Each row is a point. Each copy is the shape, with its points in the same order, stretched, turned, moved and blurred by noise. Is it also mirrored, or only turned?

Shape, 7 rows:
[[-19  20]
 [ 25  -1]
 [-29   3]
 [-41  52]
 [ -4  -6]
 [ 32  -8]
 [ 29   6]]
Copy 1:
[[  0  30]
 [-38   9]
 [  5  13]
 [  5  60]
 [ -8   7]
 [-36   7]
 [-34  15]]
Copy 1 is: mirrored
Copy 2:
[[ 11  16]
 [-26  -8]
 [ 12  -2]
 [ 43  49]
 [ -8 -18]
 [-31 -14]
 [-27   0]]
Copy 2 is: mirrored
Copy 3 (7 x 2):
[[ 25  17]
 [-24   3]
 [ 28   3]
 [ 56  40]
 [  1  -2]
 [-32   0]
 [-25  10]]
Copy 3 is: mirrored
Copy 4, 7 rows:
[[-13  15]
 [ -5 -17]
 [ -1  20]
 [-35  38]
 [  7  -1]
 [ -2 -24]
 [-17 -22]]
Copy 4 is: mirrored

Shape (8 x 3):
[[  0   6  12]
 [  4  11 -11]
 [  5  18   2]
 [-12 -26 -29]
 [-10  16  26]
 [  6 -15  -8]
 [  9 -60  23]
 [-34   4  21]]
Copy 1, 8 rows:
[[  2   9   1]
 [ 22  11 -11]
 [ 13  13  -6]
 [ 30 -26 -24]
 [-12  14  -7]
 [ 15  -9   4]
 [-13 -39  45]
 [-15   0 -27]]
Copy 1 is: only turned
Copy 2:
[[-11  -2   2]
 [ -1  16   4]
 [-11  10  12]
 [ 23  16 -31]
 [-31  -5   1]
 [ 15  -1  -8]
 [ 29 -55 -34]
 [-37   5 -26]]
Copy 2 is: only turned

Shape (9 x 4):
[[  2  -1   8  -2]
 [  4 -15  14   4]
 [-14  21   1 -26]
 [-23  29   7 -14]
 [-59   9 -29  15]
 [ 26  23   8   1]
 [-41  12 -24  -9]
 [ 12 -31 -32  26]
 [ 29   8   9  30]]
Copy 1 (9 x 4):
[[  1  -8  -8   6]
 [ -7 -10 -21   6]
 [-10  -6  22  15]
 [ -7   8  26  33]
 [-18  48   8   1]
 [ 23 -27   1   4]
 [-20  26  16   0]
 [  8  -6 -42 -55]
 [ 28 -19 -24   6]]
Copy 1 is: only turned
Copy 2 (9 x 4):
[[ -1  -2  -6   2]
 [ -3  -8  -8 -14]
 [-10  13  11  35]
 [ -7  -9   9  40]
 [ 60 -27  42  38]
 [-11   8 -34  13]
 [ 34   0  36  40]
 [ 52   7  -6 -22]
 [  7 -13 -44  -8]]
Copy 2 is: mirrored
Copy 3, 9 rows:
[[  3   6   6  21]
 [ 10   5   1  29]
 [-12 -11  23  -8]
 [-27  -6  15  -1]
 [-40   8 -28 -54]
 [  7  19  31  35]
 [-28  -1  -7 -49]
 [ 27  37 -20  -7]
 [  7  40  10  47]]
Copy 3 is: only turned

Shape (12 x 6):
[[ 13  28 -15  23  41   2]
 [ 11  -3 -48  19  -2  -1]
 [  7 -20 -29  13  10  -9]
 [  0 -13 -19  36 -32   5]
 [-17  26  32  16  -7   0]
 [ 13  -4  -2 -25  -4 -33]
 [-15  47  22 -18  -4 -31]
 [-12 -16 -33 -26  16 -24]
 [ 22   3 -17   3  35  14]
 [ 25 -35   4 -23 -37  -2]
 [-31 -25   4  18 -14  -5]
 [ 23  -4 -29 -25 -12   4]]
Copy 1, 12 rows:
[[ 18   1 -33  14  13  15]
 [  3   5 -14 -17   9 -21]
 [ -3  -3   3  -4  17 -20]
 [-27  19 -15   4 -15 -38]
 [ -9  20 -19  27 -28  16]
 [ 25 -28  26  -4  -6   0]
 [ 29   9   3   6 -29  35]
 [  9  -7  31 -31  25   7]
 [ 13 -26 -22   2  17  11]
 [ -6 -45  21  -3 -21 -23]
 [-38  26  13   8  -3 -16]
 [ 15 -33   0 -28  -4   2]]
Copy 1 is: only turned
Copy 2, 12 rows:
[[ 20 -10  45 -30   5  15]
 [ 14  22  12  18 -18   6]
 [ 14   5  12  30 -23  -3]
 [-18  30  -2  11 -22 -11]
 [-33 -15  26 -33  18   1]
 [ 14 -25 -15  24   0  -8]
 [-13 -28  10 -15  44  -6]
 [ 14 -22  13  60   4  11]
 [ 18 -20  23  -2 -18  21]
 [ -7 -10 -51  40 -36  -7]
 [-36   1  13  39 -13  -4]
 [ 15  -7 -20  28 -11  19]]
Copy 2 is: only turned

Shape (11 x 8):
[[ 40 -20  31  36  33   0   1  18]
 [-20 -17  -6 -29 -13  -6 -15 -19]
 [ -8  18  37 -11   7   2 -13 -43]
 [ -9  19  -2 -21 -26   6  11   6]
 [-17 -22  -1  -7   6  11  14  17]
 [ 35  29  -4 -16  10   3  47  11]
 [  1  23 -17  16  -9 -29   3 -46]
 [-15  34 -29  35  29 -29 -22   4]
 [-21  22  -3  -5  -1   4  28   6]
 [ 22   5  13  -7 -18 -22  27  -2]
 [ 10 -30  28  14  21 -49 -18 -22]]
Copy 1:
[[  9  40  -4  21   3  37 -44  40]
 [-25  -7   6   3  -9 -10  31 -42]
 [-22 -19  48  -9  32  -5 -11 -40]
 [ -1 -29   1 -17 -25  -5   2 -45]
 [-35   9 -22  -6 -18  22   1  -4]
 [ 21 -23  22 -32 -32  25 -13  13]
 [ 29 -52  36  31   9 -25  10 -11]
 [ 15 -25  -2  29  20 -60  -7  34]
 [-18 -33   1 -14 -16  -1 -11  -8]
 [ 17 -13  26  10 -41  16 -14 -18]
 [ -7  35  37  51   1  -6 -20  11]]
Copy 1 is: mirrored
Copy 2, 11 rows:
[[ 10   1   4 -44  15  20 -14  34]
 [ -2  20  16   9  -4  14 -23 -37]
 [-10  29  49 -14  16  -2 -17 -10]
 [-14   4  12  15 -15   3  -2  -4]
 [-17  -1  -3 -19 -15   5 -13  -3]
 [-41  35 -11  24  -4  -7   1  45]
 [ 22  20   6  15  16 -23  -3 -24]
 [  8 -21  -2  -5  33 -26   7 -17]
 [-18   4  -3  -3  -9 -17   4   5]
 [  7  12   3   8  -6  -9 -24  11]
 [ 36  -5  27 -33  25  -2 -50 -10]]
Copy 2 is: only turned

Shape (13 x 9):
[[ 14  -5  15 -17   6  -8   7   4  18]
 [ 28   0  24   4  22 -10 -27   7   7]
 [ -6 -30 -34  21  -5 -13   6   7 -25]
 [-29 -25   9  15  -3  -5 -10  42  21]
 [ 13  18   1  -3  26  12 -13   2  16]
 [  8   2   7  -5  -9   9  12  21 -23]
 [-12  -5  -4  -9 -34  -7  -3   5 -29]
 [ 27   9  10 -15   9 -18  -1  -7  40]
 [ 11 -18 -12  -6 -34  29   0   1 -24]
 [-17 -15 -21 -18   2  -6   0   6 -14]
 [ 25  36  22  12  13  -3  -9  -3  29]
 [-20 -24   4  -5 -31  12  -3 -12 -28]
 [ 28  18   2  -4   0  -3 -29  16  16]]
Copy 1:
[[ -1   2 -17 -33  -7  -7  10 -18   3]
 [-25 -16 -15  -2 -34   1 -14 -11   4]
 [-34  11  35  11  60  17  -1   0  11]
 [-13  -4 -15 -22  25 -21 -23   8  -8]
 [  5  -9  10  -7 -45 -12 -14 -10   2]
 [ 17   7   4  -6  17  14 -15 -14   5]
 [  0  12  -2  15  46  17  10   6  -1]
 [ -8  -4 -19 -27 -30 -26  18 -26   3]
 [  5  40  20   2  37  18  -6  -9 -22]
 [ -8  17  14  -9  30   9   7  12   9]
 [  5 -30 -12   0 -54 -24  -6 -24   1]
 [ -7  11   4   4  50  25  12   6 -24]
 [ -3   9 -10   7 -32 -15 -15 -10   4]]
Copy 1 is: mirrored
Copy 2:
[[ 25   4 -12 -12  30 -19   3 -16  -9]
 [  8   2 -40   2  44 -17   1 -21   3]
 [  4  -9  11  10 -11  35  17   5 -22]
 [-28   5 -17 -16 -12   6  57 -19 -10]
 [ 14  14 -32   6  17 -47 -20  -2 -14]
 [ -2   1  21 -24 -16   1 -18 -21  -8]
 [-10 -21  31   0 -30  10   0   2  13]
 [ 49  -8 -30   1  43 -35  10 -17  -4]
 [-15  -4  40  12 -21   1  -4 -22  -5]
 [ -3  -9   7  -4  -5  -8  -8  13 -25]
 [ 38   6 -35   2  16 -33  -8 -12  10]
 [-20   1  46  13 -27   3   6   8  15]
 [  7 -16 -38   5  14 -26   9 -31  -3]]
Copy 2 is: only turned
Copy 3:
[[-19  13 -17 -17  -4  13   9  11  14]
 [-52  -9 -34 -10   0 -30   6  11   8]
 [ 21  21  10  16  24 -17   7   9 -23]
 [-37  35  -1  41  20  35 -25  -6 -23]
 [-36  -5 -18 -10 -17 -23  -2  -6  35]
 [  1 -13  -7  17  -3  29  26 -13   1]
 [ -3 -19  23   2  11  23  17  -5 -40]
 [-21   9 -24 -44  -7 -20 -11  18  19]
 [  5   1   2  -9  23  16  33 -22   9]
 [-12  21  25  12  -3   9  12   2 -15]
 [-27 -35 -33 -26  -7 -19 -20   8  31]
 [ -5 -20  25   8  25  33  32  -3 -10]
 [-46   2 -22 -23  -2 -29  -8  -8  -1]]
Copy 3 is: mirrored
Copy 4:
[[ -4  17 -20   7   1   2  -5  16  -2]
 [-23  15 -27   9  -2  11   4 -26 -11]
 [ -7 -37  16  16  11  29 -17   1  17]
 [  4   8 -39  26  33  49 -40 -18  11]
 [ -6  10   2   6 -25  -3 -14  -7 -12]
 [ 23  -9   2  18 -19  29   7   7  -4]
 [ 41 -22   3 -11   5  28  -8   9  11]
 [-12  27  -6  -9   5 -16  -6  22 -15]
 [ 11 -16   6  -1 -25  45  -5  27   1]
 [ 14 -24  -6  10   1  -1 -26   7   9]
 [  1  33  17  -7 -13   5   0  -4 -11]
 [ 15 -16 -12  -6  -8  38 -16  10  39]
 [  8   8  -3  -9  -4  14  -7  -3 -37]]
Copy 4 is: mirrored
